Rows are points. Each table stands for the endless flat space through its points: a line for two points, a plane for three, and so on. Write the one point that lies in both, or say that there is none.

First (2 x 3)
[[ 1.07 -1.40  2.08]
 [ 0.63 -0.58  1.66]]
Second (2 x 3)
[[ 1.09 -0.03  1.17]
 [-0.27 -0.31  1.73]]
They share: [ 0.41 -0.17  1.45]

First (3 x 4)
[[ 0.81 -0.70 -0.06 -0.16]
 [ 1.11 -1.04 -0.12 -0.70]
 [ 0.48 -1.80  0.39 -0.64]]
Second (2 x 4)
[[ 0.43 -2.48  1.09  0.94]
 [ 0.36 -2.12  0.76  0.56]]
They share: no point

First (3 x 8)
[[ 0.67  3.14  0.16  0.34 -0.70 -1.05 -2.22  0.93]
 [ 1.23  1.66 -1.20 -0.94 -0.66  0.07 -0.98 -0.55]
 [ 1.35  2.35  0.87  0.50 -0.63 -2.12 -0.71  0.65]]
Second (2 x 8)
[[ 0.63  0.97  0.86 -0.73 -1.43 -1.23 -1.24  0.43]
 [ 2.01  2.95  0.14  0.77  0.01 -2.61  1.46 -0.47]]
They share: no point

First (3 x 9)
[[-0.35  0.71  0.35 -1.35 -3.01  0.98  1.28  0.43  0.95]
 [-1.59 -0.13 -1.97 -1.75  0.27  1.90  0.80 -0.49  0.31]
 [-0.86  1.65 -1.53 -2.50 -0.39  0.01  1.06  0.50  1.09]]
Second (3 x 9)
[[-1.10  0.11 -0.78 -1.85 -0.16  0.82  1.70  0.43  0.01]
 [-1.16 -0.62 -1.55 -3.11  0.25  0.18  1.86  1.05 -0.03]
 [-1.07 -0.21 -1.84 -3.02 -0.60  0.56  1.18  0.65  0.65]]
They share: [-1.01  0.52 -1.07 -1.76 -1.01  1.20  1.02  0.03  0.69]

First (3 x 12)
[[-1.84  1.88  0.71 -1.03  2.69  0.10 -0.85 -1.97 -0.13  1.30 -1.77 -0.44]
 [-1.32  1.16  1.25 -1.58  0.77 -0.71  0.06 -2.86  1.37  1.50 -0.71  0.79]
 [-0.94  0.68  1.52 -1.27  0.32 -1.07  0.17 -2.75  1.61  1.27 -0.72  1.00]]
Second (2 x 12)
[[-1.52  0.13  1.93 -0.66  1.52 -2.04 -1.65 -1.57  0.23  0.42 -2.00  0.55]
 [-0.64  1.45  0.53 -0.34  2.28 -0.20 -0.69 -1.73  0.87  0.50 -2.24 -0.69]]
They share: no point

First (3 x 14)
[[ 0.20  1.21 -0.78  0.37  2.56  2.31 -0.76 -1.08  0.37  1.11 -1.18 -0.20
   0.84  0.37]
 [-0.32  1.48 -1.56  0.34  2.11  2.09 -0.67 -0.52  1.25  1.26 -1.09 -0.65
   1.29  1.48]
 [ 1.48  2.92 -2.64  1.44  2.93  3.88  0.44  0.46  1.58  0.73 -0.68 -1.58
   1.24  1.52]]
Second (3 x 14)
[[-0.21  1.30 -2.01  0.25  2.29  1.73 -1.10 -1.20  2.52  1.64 -1.04 -0.58
   1.79  1.74]
 [-1.73  2.98 -3.75  2.15  2.37  2.79 -0.10 -0.54  1.58  1.22  0.72 -2.24
  -0.49  0.12]
 [-0.63  0.64 -0.60 -0.86  1.27  1.22 -0.98  0.03  1.11  1.37 -2.06 -0.01
   2.33  2.97]]
They share: [-0.80  1.39 -1.74  0.17  1.80  1.74 -0.79 -0.42  1.58  1.40 -1.11 -0.71
  1.49  1.95]

First (2 x 18)
[[ 0.33  0.00  1.13 -1.01 -2.30  1.78 -2.72  1.12 -0.98 -0.28 -0.22  1.45
  -0.15  0.61  0.51  0.53  1.75 -0.44]
 [ 0.39 -0.24  0.47 -1.29 -1.54  1.62 -2.04  0.62 -1.40 -0.10  0.44  1.73
   0.29  0.49  0.95  1.25  1.11  0.04]]
Second (2 x 18)
[[ 0.18  0.45  0.17 -0.53 -2.00  2.23 -2.57  0.76 -1.76  0.95  1.85  2.41
   1.56  0.82  0.18  1.85  2.23  1.69]
 [ 0.34 -0.09  0.15 -1.13 -1.44  1.77 -1.99  0.50 -1.66  0.31  1.13  2.05
   0.86  0.56  0.84  1.69  1.27  0.75]]
They share: [ 0.42 -0.36  0.14 -1.43 -1.16  1.54 -1.70  0.37 -1.61 -0.01  0.77  1.87
  0.51  0.43  1.17  1.61  0.79  0.28]

First (3 x 24)
[[-0.31  1.22 -1.83 -0.29  2.06 -1.50 -1.25 -2.01  1.01  0.27 -0.86  0.23
   0.68 -0.31 -0.42  1.03  0.28 -0.72 -1.81  1.14  0.86  0.56  0.99  1.91]
 [-1.15  2.02 -2.27 -0.29  2.36 -1.98 -2.61 -3.41  0.15  1.57 -1.22 -0.21
   0.46 -1.83 -0.64  1.55  0.14 -0.84 -1.91 -0.66  0.78 -1.16  0.15  2.85]
 [ 0.38 -0.05 -0.44 -1.10  1.19 -0.69  0.36  0.01  1.62 -1.31  0.25  0.78
   1.09  1.74 -0.10  1.07 -0.19  0.72 -1.55  3.33  0.39  2.80  1.98  0.99]]
Second (4 x 24)
[[ 0.13  1.99 -0.69  0.82  3.64 -1.31 -1.77 -1.69  2.03  0.74  0.19  0.32
  -0.37  0.52 -0.15  0.73 -0.19  0.89 -1.93 -0.17 -0.59  1.95  0.95  1.01]
 [ 0.25  0.61 -1.82 -2.00  0.89 -1.00 -0.05 -1.45  0.18 -0.79 -1.62 -0.02
   0.93  0.60 -0.57  1.07  1.21 -1.98 -1.38  2.17  2.63 -0.72  1.97  2.78]
 [ 0.07  2.38 -0.29  1.29  2.80 -1.22 -1.41 -0.88  1.95  0.25  0.65  1.32
   0.45 -0.64 -0.79  1.27 -0.94  1.01 -1.73  0.34 -0.77  2.37  1.02  1.35]
 [ 0.35  1.80 -0.91 -0.29  1.66 -1.22 -0.57 -0.94  1.09 -0.39 -0.45  0.92
   0.97 -0.36 -0.79  1.55 -0.12 -0.33 -1.31  1.32  0.95  0.83  1.52  2.01]]
They share: no point

First (2 x 24)
[[ 0.54 -0.46 -0.98  0.07 -1.26  0.71  0.89 -2.33  2.48  1.28 -1.42 -0.34
   1.38 -0.37 -0.95  0.30  0.50  0.51  1.67 -0.64  2.25 -0.87  1.15 -0.77]
 [ 1.78 -0.42 -1.22 -0.89 -1.94  0.99  1.77 -1.69  0.88  0.56 -0.70 -2.06
   1.70 -1.93 -1.27 -0.34  1.10 -0.85  1.51 -1.20  0.81 -0.83  1.67 -1.37]]
Second (5 x 24)
[[ 2.21  1.11 -2.31 -1.12 -1.31  0.13  0.71 -2.58  1.53  1.42 -0.47 -1.88
   1.41 -1.88 -1.59 -0.67 -0.71  0.69  1.54 -3.02  3.13 -0.25  1.46  0.40]
 [ 2.49 -0.20 -1.59 -2.19 -2.26  0.67  0.95 -3.52  1.47  2.66  0.60 -3.82
   1.63 -0.33 -1.77  1.75  1.85 -0.67  0.52 -2.35  1.77 -0.26  0.84 -0.66]
 [ 1.91 -2.42 -1.01 -1.47 -1.90 -0.91  2.07 -1.42  1.81  2.74 -1.44 -1.42
  -0.01 -2.85  0.71 -0.61  1.07  0.01  1.26 -1.71  0.81 -2.10  2.08 -0.74]
 [ 2.72  1.81 -3.13 -0.17 -2.12  0.31  1.05 -3.27  2.99  0.64 -0.99 -3.54
   1.63 -0.60 -3.49  0.63  0.16 -0.74  1.04 -1.82  4.41  1.38  2.48  0.19]
 [ 1.25 -0.45 -1.71  0.90 -1.88 -0.82  2.49 -0.78  2.98 -0.06 -3.03 -0.50
   0.10 -3.27 -0.98 -2.47 -0.49 -0.21  1.92 -0.61  2.55 -0.78  3.84 -0.42]]
They share: no point
